Each row of a before or after table is a point. The points were changed in one or more steps. Then noise was added and the rows were shuffled. The steps act on how far a point lies along the listed directions, d1 being the first. What was done? A step turns or swaps two directions, mirrors them in a line or flattens them onto one, adds a multiple of one to another, or multiplies one. Angles are multiples of 10 degrees, from the lower direction toward the higher: turns from -170 to 170, lines from 10 to 170 but not 90. Use the fewest steps. Two steps may share a direction if one is a turn and the other turns, adds or multiplies; they go together, in the order done. Otherwise the lowest direction goes first.
In the rows, 128 means zero.

Directions:
(1): [111 134  67]
(2): [ 69 110 142]
Before (12 x 3)
[[191 171 102]
 [139 120 138]
 [101 119 153]
 [157 139  85]
 [152 137  41]
 [111 109 130]
 [150 154  39]
 [198 156 124]
 [101 139 110]
 [187 140 128]
 [181 147 149]
 [ 67 122 158]]
After (12 x 3)
[[168 142 110]
 [ 73 109 107]
 [189 154 122]
 [ 78  96 195]
 [ 87 116 158]
 [ 79 108 206]
 [ 80 130  89]
 [143 153 159]
 [ 52 118 109]
 [ 49 132 125]
 [152 113 126]
 [134 119 110]]
Steps: turn d1 and d2 by 160 degrees

Directions:
(1): [110 119  64 157]
(2): [ 78  79 140 109]
Before (8 x 4)
[[151 177 126 118]
 [ 99  97  96 140]
 [115 137 138 104]
 [249 227 147 119]
 [118 113 140 128]
 [ 79  95 145 131]
 [212 188 165 118]
 [109 118 112 146]]
After (8 x 4)
[[121 149 144 109]
 [117 114  71 152]
 [109 137 129 143]
 [162 127 209  85]
 [127 142 141 109]
 [163 138 197  72]
 [107 122  92 159]
 [129 122 143 134]]
Steps: multiply d1 by 1.6; multiply d2 by 0

Directions:
(1): [145 165 116 105 197 158]
(2): [ 71 156 104  89 128  85]
(3): [ 63 129 145 157 134 179]
(4): [131 174 199 141 131 101]
(5): [134 130 155  62  91 167]
(6): [114  67 164 104 171 109]
Before (9 x 6)
[[ 65 144 115 182  95 114]
 [107 121 122  84 142 111]
 [124 104 200 135 110 174]
 [172 135 158 128 134 114]
 [181 164 141 161  46 124]
 [161  92 120  92 137 173]
 [ 69  96  94 107  43 176]
 [134 111 124 113 108  59]
 [116 113 130 209  34 169]]
After (9 x 6)
[[196 177 148 141 198 139]
 [ 88 180 111  90 150 166]
 [139 121 159  93 141 141]
 [ 82 101  76  94 214 147]
 [129 105 171 127 163  98]
 [172 127 161 151 116 115]
 [150  66  97 146 129 114]
 [154 170 107  90 212 167]
 [ 95 109 130 124 121 122]]
Steps: turn d1 and d6 by 140 degrees; turn d5 and d6 by 140 degrees; flatten d2 and d3 onto the line at 40 degrees

Directions:
(1): [131 202  78 126 164 148 159 123]
(2): [155 125  65 136  84  73 124 157]
(3): [117 116 146 174 184  75 163 154]
(4): [221 114 135 120 164 141 116 135]
(5): [107 136 108 157 160 134  42 148]
Before (11 x 8)
[[ 92 131 149 120  96 112 177 115]
 [102 103  96 117  19 105 129 118]
 [130  92 193 130 119 102 166 139]
 [160 160 115 150 228 178 101 139]
 [194 118 106 123 146 133 155 156]
 [156 145  51 161 107 100 109 156]
 [199 161 124  80 124 142 146  92]
 [127 144 109 101  44 115 156 114]
 [156 102 127 137 135  97 110 142]
 [127 134  58 113  86 147  50 131]
 [167 104 146 100  63 182 126 106]]
After (11 x 8)
[[195 158 121  81 145 213 177  94]
 [172 141  59 131  73 108 159 140]
 [141  86 170 190 174  95 150 158]
 [ 70 136 132 160 143 110  88 142]
 [150 108 113 109  91  81 234 124]
 [167 105 120 112 101 119 108 126]
 [ 93 135 113 186 144  55 124 164]
 [168 155 129 151 212  85 121 136]
 [ 79  95 111 186 100  49 137 158]
 [110 109 163 145 133 132  43 154]
 [186 124  94 134 158 138 108 164]]
Steps: multiply d5 by 1.3; turn d3 and d5 by 150 degrees

Directions:
(1): [163  64 102 113  98  97 101 169 168]
(2): [106 104  70 147  72 162 139 121  76]
(3): [ 97 158 105  55  91 123 129  93 168]
Before (10 x 9)
[[195  86 176 164 198  82 109 173 170]
 [ 99 165 126 132 105 156 129  89 102]
 [182  83 181 199 204 106 139 178 113]
 [158  31  70 173  59 126  84 195 122]
 [140  99 114 148 114 146 132 139 127]
 [148 184 209 137 204 121 147 126 157]
 [ 97 104 113 105  95 113 130 124 167]
 [110 123  82  81  57 107 100 126 146]
 [147 112 113  90  99  89 111 119 137]
 [104 125 140  97 113 126 118 103 111]]
After (10 x 9)
[[128 164 170 156 154 140 122 107 108]
 [109 151 130  27 118  93 144  96 204]
 [116 118  69  49  77 109 123 106 185]
 [186  56 145 159 131  87  74 211 182]
 [114 112 150 134 130 127 118 122  89]
 [151 115 145 133 141 129 123 143 155]
 [156  84 100 147  99 102 119 142  88]
 [ 79 195 104  60  78 158 165  69 142]
 [119  67 117 179 110 133 134 155 112]
 [157  74 109 199 107 114 104 183  75]]
Steps: add 0.5 times d1 to d3; turn d2 and d3 by -130 degrees

Directions:
(1): [148 184 170  75 122  71 128 128  89  76 115 120]
(2): [123 110 163  84 116 165  61 120 191  88 157 122]
(3): [154 128 127  98 194  83 118 124 188 173  84 147]
(4): [139 160  82 175  91 109 131  89 183  78  90 115]
(5): [ 67  99 120 105 155 118 145  39 110 106 130 160]
Before (14 x 12)
[[132  98 104 161 141 120 170 149 170 190 122 125]
 [ 81  69  73 229  81 186 143  81 128 126 175 136]
 [110 124  64 249  34 181 152 121 122 104 147  83]
 [135 122 150  84 164 101 100 102 189 120  89 145]
 [105 114 139  94 133 148  95  94 130 125 148 139]
 [107  88 137  91 151 150 142 159 104 170 158 144]
 [126 157 147  92 126  80  83  57 155  31  89 121]
 [137  96 123 129 116 153 113  99 165 109 111 122]
 [156 116 139  76 166 122  93 144 198 137 125 154]
 [137 151 108  98 113  81 115  55 165  67 100 136]
 [ 94  72 116 150 106 188 159 122  64 150 160 130]
 [123 123 125 149  88 161 123 128 132  89 167 113]
 [ 99  89 110 171 121 186 125  84 160 110 149 127]
 [ 80  98 139 124 128 138  95  93 137  92 158 147]]
After (14 x 12)
[[122  70 158  86 123 198  92 128 148 136 162 125]
 [128 121 126 100 169 112 118 115 127 167 122 148]
 [ 97  97 139 112 188  96 105 107 143 144 123 164]
 [116 135 125 111 175  57 132  55 110  97  72 144]
 [114  89 122 135 175 145 117  76 177 140 126 145]
 [133 105 140  94 138 150 139 182 114 166 152 131]
 [115 132 102 104 131  74 148  45 116  97  97 154]
 [126 142 117 140 156  80 177 113  91 153  76 147]
 [143 118 125 114 143 132  98 108 198 109 137 131]
 [117 108 115 179  89 144 173 146 129 137 146 111]
 [105  97 114 148  82 171  59  66 243  74 146 104]
 [138 102 110 130 149 117 141  94 149 140  86 135]
 [ 94  65 125 147 131 167  82  70 201 119 177 148]
 [159 140  99 148 160  93 182 158  99 171  99 147]]
Steps: multiply d1 by 0.7; turn d2 and d3 by 100 degrees; turn d4 and d5 by 30 degrees
